Rows are points. Each copy is the shape, with its points in the same order, stretched, turned, moved and blurred by noise. Is it also mirrored, or only turned?
In the rows, 128 means zero.

Shape (5 x 2)
[[ 69 148]
 [127 106]
 [109 190]
 [113 194]
 [206  90]]
Copy 1 (5 x 2)
[[135 172]
 [162 108]
 [ 85 154]
 [ 78 156]
 [144  22]]
Copy 1 is: mirrored
Copy 2 (5 x 2)
[[ 81 108]
 [138 105]
 [ 90 161]
 [ 99 166]
 [219 127]]
Copy 2 is: only turned

Shape (5 x 2)
[[130 127]
 [ 60 185]
 [ 97  49]
 [154 146]
 [163 154]]
Copy 1 (5 x 2)
[[144 122]
 [120  42]
 [ 69 171]
 [175 118]
 [181 118]]
Copy 1 is: mirrored
Copy 2 (5 x 2)
[[124 129]
 [114 217]
 [ 35  80]
 [142 122]
 [155 116]]
Copy 2 is: only turned
Copy 3 (5 x 2)
[[129 125]
 [ 38 140]
 [110  40]
 [149 150]
 [159 157]]
Copy 3 is: only turned
Copy 4 (5 x 2)
[[140 111]
 [ 74  48]
 [126 197]
 [164  88]
 [173  84]]
Copy 4 is: mirrored

Shape (9 x 3)
[[170 165 120]
 [135  95 125]
 [ 94 187  54]
 [139 240 136]
 [134 210 135]
 [140 163 127]
 [175 112 120]
 [119 146 168]
 [ 39 145 102]]
Copy 1 (9 x 3)
[[194 144  88]
 [135  96 127]
 [132 154  10]
 [194 223  60]
 [175 202  73]
 [161 156  91]
 [180 103 117]
 [134 160 140]
 [ 56 154  70]]
Copy 1 is: only turned
Copy 2 (9 x 3)
[[172 134 119]
 [108 106 110]
 [124 157 202]
 [176 211 135]
 [158 191 130]
 [145 150 123]
 [153  96 104]
 [109 161  95]
 [ 43 170 170]]
Copy 2 is: mirrored

Shape (9 x 4)
[[ 79 122 142 109]
 [105 101  68  77]
 [138 102 175 196]
 [115  74 148 177]
 [130  49 103 180]
 [199 170  86  90]
 [ 66 208  91  92]
 [179 124 150 114]
 [150 131 128 105]]
Copy 1 (9 x 4)
[[ 98 105  97 116]
 [168  59  85 124]
 [100 182 140 165]
 [110 137 115 184]
 [151 125 106 204]
 [200 120 163  70]
 [137 121  70  39]
 [137 122 177 117]
 [141 110 142 114]]
Copy 1 is: only turned
Copy 2 (9 x 4)
[[ 60  91 109 109]
 [ 69 135  71  58]
 [153  69 191 136]
 [121  77 183  91]
 [135 105 178  49]
 [167 137  45 145]
 [ 33 157  84 161]
 [163  74  84 135]
 [130  96  83 123]]
Copy 2 is: mirrored
Copy 3 (9 x 4)
[[ 91 103 117 138]
 [ 66 191 165 145]
 [217  66 134 135]
 [173  78 172 164]
 [175 113 199 191]
 [146 233 112  69]
 [ 62 183  33 141]
 [172 136 142  66]
 [139 148 130  93]]
Copy 3 is: mirrored
Copy 4 (9 x 4)
[[ 81 125 159  88]
 [155 149 128  48]
 [ 85  64 125 198]
 [108  49 123 151]
 [161  38 105 140]
 [147 229  97 144]
 [ 98 210 235  86]
 [ 99 161  78 151]
 [110 162 109 124]]
Copy 4 is: mirrored

Shape (12 x 6)
[[117 190 126  81 156 109]
 [155 116 191  94 185 190]
 [115 192 138 121 186  77]
 [ 72 181 131 175 136 192]
 [117 123 150 157 101 200]
 [ 73 114  68 191 183  90]
 [181 102  35 123  87 182]
 [129 162 167 170 161 164]
 [150  73 103 163 163 124]
 [183  47 123 175 134  82]
 [108  99 146 179 196 127]
 [126 158  91  54  73 115]]
Copy 1 (12 x 6)
[[129 134  93  63 157 130]
 [208 117 140 168 138 179]
 [116 138  76  96 204  99]
 [100 217 137 126 153 172]
 [125 189 152 171  83 171]
 [ 74 148 172 131 196  51]
 [180 201 183 116  38  90]
 [137 180 109 176 159 153]
 [145 128 156 179 126  72]
 [134 115 137 213  92  41]
 [126 123 148 185 181 108]
 [116 136 115  44  65 128]]
Copy 1 is: mirrored
Copy 2 (12 x 6)
[[118 118 116  69 157  70]
 [127 106 186 116 217 170]
 [110  83 104 111 162  47]
 [ 40 182 126 150 149 121]
 [ 92 175 154 157 136 176]
 [ 53  62  41 168  99 133]
 [174 182  45 127 128 237]
 [ 97 140 146 169 178 114]
 [131  72  86 174 131 193]
 [185  51 100 200 107 194]
 [ 74  60 115 182 150 156]
 [167 146 103  50 105 114]]
Copy 2 is: only turned

Shape (9 x 6)
[[ 76 192  83 143  95 160]
 [136 155 129 144 164 101]
 [105 117 116  66 136  79]
 [190 137 142  90 179 122]
 [136 152 209 170 118 137]
 [ 66 202 116 128 109 204]
 [150  85 133 121 186 128]
 [152 177 113 169  74 216]
 [147 126 176 111 175  91]]
Copy 1 (9 x 6)
[[ 83 233 113 173 164 100]
 [112  99 131 176 147 122]
 [121 130 194  82 114  91]
 [169  94 139 136 132 123]
 [146 112 141 237  87 145]
 [139 247 136 200 151  77]
 [142  88 113 157 100  74]
 [134 197  60 200 119 131]
 [162  73 163 165 110 115]]
Copy 1 is: mirrored
Copy 2 (9 x 6)
[[169  68 211 105 130 167]
 [ 97  99 145 168 179 115]
 [ 93  83 107 136  82  59]
 [ 75 155 133 124 178  82]
 [ 85 171 131 170 156 200]
 [147  82 222  69 124 200]
 [110 114  70 118 189 107]
 [184 161 216  91 166 196]
 [ 61 137 105 160 162 123]]
Copy 2 is: mirrored
Copy 3 (9 x 6)
[[105  89 137 145 105 185]
 [139 165 162 173 144 116]
 [112 186 127  98 159 124]
 [197 187 156 127 132  99]
 [139 133 249 144 147 121]
 [141  81 159 125 110 221]
 [202 142 128 137 181 101]
 [165  45 177 132  81 146]
 [159 195 186 141 167 104]]
Copy 3 is: only turned

Shape (14 x 8)
[[129  96  88 160 100 108 138  70]
 [150  76 152  80  45 191 120 173]
 [140 181 136  91 169 183  73 163]
 [139 163  65 203  97 161 156 111]
 [ 97 168  54  89 146 115 109 187]
 [ 92 137  98 187 122 169  89  67]
 [183 141 166 123 131 178 167 120]
 [191 190 154 152 133  74 155 163]
 [ 92  77 145  98 168 133 204  84]
 [176  86 176 206  79 189 208 133]
 [100 170 131 168 169 165  75 134]
 [193 156  63 214 118 103 132 129]
 [175 107  80 143  55  56 186 147]
 [144  85  71  84 153  69  71 160]]
Copy 1 (14 x 8)
[[124  69  82 100  88 147 102  90]
 [163 100 183 123  54 222  81 156]
 [154 180 187  99 166 177  86 128]
 [126 152  62 109  85 208 139  52]
 [108 171  95  78 146 167  65 179]
 [ 94 119 118 108 121 169  79  28]
 [165 126 164 110 109 191 169 116]
 [161 166 103 153 112 127 180 151]
 [100  36 139  82 148 168 145 157]
 [160  76 132 176  71 246 187  78]
 [105 167 150 131 169 169  91  68]
 [167 151  32 144  99 166 127  76]
 [148 100  34 132  48 148 137 171]
 [160  91 107 104 153 107  29 177]]
Copy 1 is: only turned
Copy 2 (14 x 8)
[[135  81  50 149 146 140 202 117]
 [165  56 143  85  58 200 126 138]
 [122 165 152 129 126 180  66 142]
 [144 144  82 212 104 160 188 142]
 [ 77 164  89  96 118 153 128 194]
 [ 91 116  84 197 152 175 150  76]
 [206 123 172 156 125 172 145 139]
 [189 168 141 151 108  66 156 157]
 [123  69 141 104 212 175 217 149]
 [201  50 180 212  87 153 204 139]
 [ 72 145 133 187 144 144 106 109]
 [171 141  64 205  97  98 153 165]
 [180 101  61  97  82  90 219 187]
 [113  86  48  58 162 114 100 176]]
Copy 2 is: only turned
